Every row gives one point. Examples show where two turns around zero, p and q, send a point. Write where each new point lands after one turn and then the other. Backwards means that the second turn is done in reverse. Each puzzle has new turns, and all numbers are rounded.
(in the rows, 128 means zero)

Turn p:
[ 98  98 121] => [116 145  90]
[110 127 155] => [ 97 137 131]
[138 116 118] => [138 117 117]
[ 86 127 145] => [ 97 160 121]
[192 190  91] => [199 104 188]
[143 110 139] => [119 105 120]
Turn q:
[ 77  72 122] => [ 87  64 134]
[151 172 110] => [172 154 115]
[147 119 123] => [134 132 148]
[136 149 156] => [119 160 115]
Where do these land?
p, then q: [132  75 140] => [140  76 137]
p, then q: [173 146 124] => [100 143 164]
p, then q: [153 107 151] => [107  97 143]
q, then p: [ 80 140 100] => [157 113  81]
q, then p: [102 172 124] => [178 128 118]

Turn p:
[114 112 131  87 107 122] => [ 98 134 139 119  95 108]
[147 107 151 122 142 130] => [124 148 156 145 133 136]
[ 94 113 132 136 116 126] => [115 117 138  93 132 125]
[150 138 133 133 125 111] => [143 119 134 150 129 118]
[143 106 108 120 126 136] => [134 137 133 128 101 148]
[128 127 136 116  99 157] => [ 93 113 125 135 116 143]
[ 96 142 118 152 104 118] => [131  92 115  98 136 117]
[170 170 128 142 225 126] => [182 191  96 175 182 131]
[110 136 114 144 108 126] => [131 101 116 108 127 127]
Turn q:
[112 155 114 153  94  92] => [114 154 154 111  96  90]
[116 124 136  99 150 110] => [120 110 131 161 143 116]
[112  91 115 102 170 134] => [139 106 108 148 180 117]
[111 149  98 134 109 114] => [119 137 157 105 126 101]
[143 123 114  92 126 118] => [145 121 157 148 143 132]
[136 152 158 152  98 169] => [120 119 117  93  84 164]
[130 102 132 119 117 121] => [155 125 124 140 125 121]
[138 108 136 121 155 134] => [133 125 108 147 149 141]
[152 148 149 180 134 161] => [105 154  96  98 108 169]
Where do these land?
q, then p: [105  98 137 121 114  78] => [174  94 150 135 129 108]
p, then q: [116 167 132 162 134 121] => [133 149 120 146 173 128]
p, then q: [144 130 117 115 129  94] => [135 156 140 139 104 129]
p, then q: [157 161 117 147 130 153] => [137 153 112  94 156 138]
q, then p: [132 121 110  83 147 158] => [129 171 152 130 144 160]
q, then p backwards: [121 105 169  96  88 155] => [156 130  84 155  84 113]
p, then q: [134 139 109 153 124 155] => [146 125 123 105 156 144]
q, then p: [117 105 150 135 154 143] => [153 137 113 107 110 148]
p, then q backwards: [124 126 111 139 132  96] => [119 106 115 126 101 130]

Turn p:
[125 132 119 138 221 154 110  99] => [133 108  43 133 170 148 147 105]
[144 149  97 121 104 141  96 112] => [130 117 145 171 130 126 106  96]
[149  95 128 162 111 147 111 204] => [105 156 122  89 120 106  51 137]
[117 104 111 124 133 143 106 168] => [114 147 101 125 114  95 100 123]
[107 130 164 138 109 143 110 176] => [110 158 144  82 129  98 115 107]
[109 117 154 117 113 147 201  96] => [ 98 114 144 107  88 170 180 147]
[128 144 151 142 106 136 137  91] => [131 102 159 116 128 153 144 110]
[110 146 100 131 116  74 185 110] => [122 101 159 153 134 123 166 193]
[122  82 115 109 138  65 134 118] => [178 124 113 138 101 106 142 179]
[175 156 115 102 126 146 100 137] => [133 161 133 167 145 148  99  99]
[121 153 154 123 130 112 119  96] => [153 120 146 126 146 135 160 111]
Turn q:
[129 118 117 161  93 136 139 112] => [164 103 133 141 112 125 105 130]
[117 102 140 122 154 165 166 167] => [107 125 134  95 140  96 122 185]
[119 101 139 131 173  96  60 126] => [ 84 144  56 129 120 132 128  93]
[157 143 136 163  90 154 160 169] => [178 157 159 129 124 104  98 165]
[100 135 114  87 103  92 128 120] => [106 119 158 120  99 168 143 105]
[133 184 150 140  92 122 156 112] => [153 139 180 166 149 149 110 124]
[115  93 152  80 145 160 122 124] => [ 92 107 127  74 153 111 128 118]
[ 99 150 116  89 133 141  99 130] => [118 131 123  95 145 173 147 119]
[105 137 127 137 167 124 109 130] => [105 133  93 137 142 147 135 140]
[205 117  89 169 130  90 141  89] => [172 120 117 194  96  76 166 101]
Where do these land?
q, then p: [109 108 119 162 110 194 122 131] => [154 169  95 157 114 123  81 129]
p, then q: [122 122 122  33 126  98 112 136] => [179 160 168 198 125 134 121 140]
p, then q: [125 102  31 105 120 138 135 138] => [161 132  88 149  64 161  80 147]
q, then p: [138 150 169 161 117 110 115 145] => [136 112 138 132 177 117 115  95]
q, then p: [130 164 105 105 118 124 141 118] => [110 135 129 102 125 168 137 128]
p, then q: [167  76 171 111 126 119 144 117] => [179 151 161  85 146 118 138 114]
q, then p: [123 165 133 162 153 106  98  93] => [101  73 100 131 153 140 106 123]
q, then p backwards: [141 118 150 144 153 150 139 145] => [118 131 113 139 143 106 123 165]
q, then p: [ 97 146 152 169 130 114 147 129] => [117 119 116 100 149 100  94 104]

Turn p:
[147 113 125 128 169 103  99 124 152 125 153] => [103 118  91 109 134 125 129 148 106 106  94]
[110 179 122 144 144 166 126 122 188 146 146] => [ 72  96 141 143 174 168 112 122 114 129 150]
[148 124  86 130 154 164 124 156 100 117  69] => [177 121 118 134 132 116 153  90  88  95 170]
[164 109 173 101 111 151 124 160 100 101 140] => [128 194 118 141  89 113 132 148 103 141 148]
[ 91  79 134 115 108 139 172  74  93 165 149] => [120 120 159  93 122  77 156 145 199 159 147]
[190  96  82 119  95 116 138  87 153 191  86] => [200 108 112 114 205 117 157 180 138 151 130]
[115 159 122 144 109 144  87 149 113 122 157] => [118 127 150 132 112 134  69 132 109 111 143]
[130 176 109 160 155  96 146 127  95 108 162] => [116  78 138 177  88 120 117 129 128 101 100]
[112 176 176 137 154 116  94 123 121  98 148] => [ 83 120 142 132  84 145 102 112  88 144  96]
[101 103 147 164 121 117 134 161 178  98  75] => [144 155 114 106 128 208 150  90 144 112 122]
[105 116 168  92 102  99 147 146 120 154 138] => [123 159 106 129 115 115 109 122 173 176 120]
[124 106  92 101 115 127 143 105 124 110 113] => [150 143 149 124 155  98 151 118 143 112 116]
Turn q:
[111 124 167 133 131  95 135 160  87 123 149] => [183 148 124 129 132  92 151 108 120 139 144]
[135 145 121 123 108 147 131 177  86  95 146] => [157 160 136 135 171 137 101  99 118 156 148]
[153 155 131 128 121 101 143 124  84 154 102] => [125 112 124 161 129  75 105 111 103 130 130]
[137 128 127 106 194 146 122  74 128 143  76] => [ 89  95 112 146 134 119 130 182 112  63 147]
[103 124 104 133 120 115 162 135 142  89 133] => [118 163 131  87 136 124 121 103 149 115 118]
[146  57 140  73 156  91 100 120 137 147 162] => [108 139 123 117 128 114 215 180  99 163 131]
[160  91 128 131 155 142 102  80 122 116 123] => [ 90 114 135 129 110 147 151 151 100 114 174]
[103 154  62 136 151 147 144 105 120 138 179] => [107 127 177 136 166 156 147  90 123  88  89]
[ 94 161 120 129  67 169 150 112 179 138 174] => [137 130 118 112 109 196 110  91 133 132  50]
[167 139 168 182 123 162 131 177 180 127  64] => [150  64 101 102 113 136  61 149 185 155 166]
[133 149 144 121 136  96 100 140 132 119 136] => [155 138 155 126 118 110 124 155 119 139 125]
[ 92 109 123 140  74 127 117 133 139 146  91] => [116 149  97 156  90 131 119 117 176 143 115]
Where do these land?
q, then p: [ 79 151 134 155 101 115 171 141 107 152 139] => [158 107 154 122 159 142 169 147 106 135  83]
q, then p: [138 148 158 129 125 155 157 186 126 100  92] => [118 116  92 113 163 100 104 153  81  97 111]
p, then q backwards: [172  95 135 117 134 129 112 106 135 139 159] => [137 115 141  75 154 106 124 126 150 123 113]
p, then q backwards: [160 143 100  88  90 166  84 128  88 114 134] => [149 179 141 107 143  85 110 135  78  88 121]
q, then p: [130 136 142  71 158 137  95 151 152 160 130] => [152 125  68 147 113 145 136 107 125 106 168]
p, then q backwards: [129 152 117 162 141 171 147  94 132 123 117] => [158 116 114 154 168 140 106 111 117 141 158]
p, then q: [143 150  85  92 144 113 131  90 192 152 127] => [118 106 132 123 162  94 162 158 161  74 165]
p, then q: [140 145 135 159 137 111  97 105 176 119 135] => [132 139  91 154 162 144 124 142 148 113 164]
q, then p: [142  79 160 140 126  89 123 115 146 145 109] => [146 147 120 146 148 122 108 142 194 128 120]
p, then q backwards: [100 104 128 115 112 127 118  85 124 105 139] => [121 135  96 132 139  87 136 133 155 111 146]
p, then q backwards: [107 157 101 115 125 113 119 130  31 131 111] => [140 178 164 187 109  73 136 133 100 147 118]
q, then p backwards: [ 98  93  96 179 121 125 105 116 162 135 125] => [ 80 110 151 163 123 125 179 123 124 109 144]
p, then q: [125 110 174 141 150 114 204 216  90  88 148] => [103 138 156 104  80 172  69  46 157 136  75]

Turn p:
[171 114 139 147 156 138 113 138 108 119 148 160] => [162 107 130 109 125 109 137 158 110 104 161 110]
[152 129 126 117 118 134 114 160 142 172 107 113] => [109 158 125 102 153 138 137 164 127 121 101 122]
[109 155 151 116 117 100 142  98 116 140 148  93] => [107 121 130 142 125 142  76 123 119 152 125 165]
[139 126 103 138 161 141 148 158 107 118 150 131] => [144  98 107 117 120 143 154 124  95 102 129 126]
[142 100  96 122 111  92 151 148 185 116 164 110] => [108 148  98 123  86 166 102 112 128 110 115  72]
[104 116  96 162 100 120 121 117 129 179  97 149] => [ 92 159 103 117 155  83 136 107 156 103 123 143]
[117 155 143  98 135 102 149 108 110 111  94 140] => [141  89 146 136 156 134 107 110 157 152 112 139]
[115  93 114 118 108 135 125 115 138 122  97 101] => [142 170 124 130 118 121 133 106 143 145  97 129]
[ 99 123 152 130 136 111 130 161 143 105 106  97] => [125 130 171 138 103 149 130 121 136 113  87 136]
[114 101 134 126 146 150 137 145 130 144 110 158] => [147 132 118 144 140 125 159 142 153  97 123 133]
[130 121  97 102  88 117 110 105 122 106 168 159] => [132 142 109 111 124 144 116  94 143 151 189 109]
[123 161 160 153 125 159 138 114 113 117 123 123] => [117  99 143 144 115 103 143 147 121 156 131 156]
[150 171 152 134 163 164  85  98 121 116 153 129] => [136 112 161 151 146 108 133 157  74 157 170 125]
Turn q:
[ 97  85 163 132 174 117 107 127  90  99 133 125] => [124  83 104 149 118 133 109 155 161 170 100  94]
[159 149 126 118 118 138 181 140 137 146 136 124] => [156 148 127 133 142 110 115  99 107  86 123 142]
[171 109 144 160 115 105 103 145 151 125 130 130] => [146 128 147 138 144 149 153 169 156  98 139 130]
[108 125 145 135 109 129 156 121 133 150 120 145] => [134 138 137 139 128 126 141  87 133 125 129 104]
[167 139 128 142  96 156 126 129 138 131 108 104] => [147 125 140 120 133 142 123 131 108  95 176 137]
[122 105 153 139 148 113  94 109 157  94 143  97] => [120  88  92 121 124 126 163 171 150 128 133 118]
[108 149 114  83 146 126 128 111 112 127  96 163] => [ 96 125 136 132 108 121 109  88 136 160 117 166]
[137 138 116 134 116 159 112 137 146 135 138 121] => [127 135 125 116 141 151 138 135  97 119 142 135]
[103 128  91 114 162 112 130 103 104 157 102 138] => [106 152 123  98  99 129  97 103 157 157 112 136]
[154 144 130 147  87 128 123 119 125 112 160 112] => [143 127 144 117 163 102 142 153 110 118 158 122]
[133 127 120  93 103 145 141 134 126 153 151 131] => [156 132 142 111 137 127 135 104  94 133 110 140]
[ 92 181 112 101 160 135 138 128 102 164 119 156] => [ 75 145 135 115 131 126  89  77 116 141  93 138]
[ 84  83 143 144 155  76 102 155 121  83 109 106] => [110 103 121 158  70 122 137 186 163 146 105  91]
[156 130 109 149 103 156 151 133 149 117 147 141] => [153 162 119 145 156 129 141 131 103 117 154 139]
Where do these land?
p, then q: [147 104 125 111 109 103 103 101 124 143 131 136] => [101 115 130  96 145 129 135 147 122 117 113 158]
q, then p backwards: [133 149 111 110 125 134 129 155 127 169 140 122] => [129 123 116 130 142 104 108 152 117 136 120  89]
p, then q: [ 77 119 150 107 140 143 153 155 120 108 142 152] => [157 148 100 167 158 143 152 119 120 128 161 122]
q, then p backwards: [146 130 124 125 146  97 153 134 134 139 136 144] => [109  99 133 132 129 120 131 126 130 147  95 125]
q, then p: [135 108 118 118 118 143 134 149 112 111 119 145] => [118 126 127 107 130 101 134 154 123 121 142 135]
q, then p: [124 121 171 111 145 142 115  53 175 143  99 118] => [152 156  58 176 110 138 119  97 143 142 141  93]
q, then p: [129 135 112 118 153 138 112 137  98 116 136 123] => [129 151 144 113 155 131 145 129 131 107 135 138]
q, then p: [146 161 113 112 112 135 125 147 114 126 115 129] => [141 116 157 124 131 124 126 134 140 122 163 147]
p, then q: [149 126 174 216 115 134 120 108 119 110 144  89] => [135 119 226 141 119  98 155 140 141 142 111 101]
q, then p: [115 124 118 114 114  88 115 139 105 127 118 137] => [107 136 149 127 126 129 113 154 162 125 116 140]
p, then q: [131 109 118 180 123 128 109 147 106 122 106 147] => [139 113 135 147 114  72 147 123 143 127 115 148]
q, then p backwards: [138 158 108 124 143 142 134 146 225 129 144 150] => [ 75 115  88 140 139 172 132 170 119 185 139 112]
q, then p backwards: [134 123 112 123 129 118 144 148  95 121 134  58] => [187 100 151 161 144 105 131 122 123 126 143 114]
q, then p: [ 89 125 138 125 120 146 145  73 137 128 128 142] => [119 141  80 152 140 122  88 108 114 134 126 135]
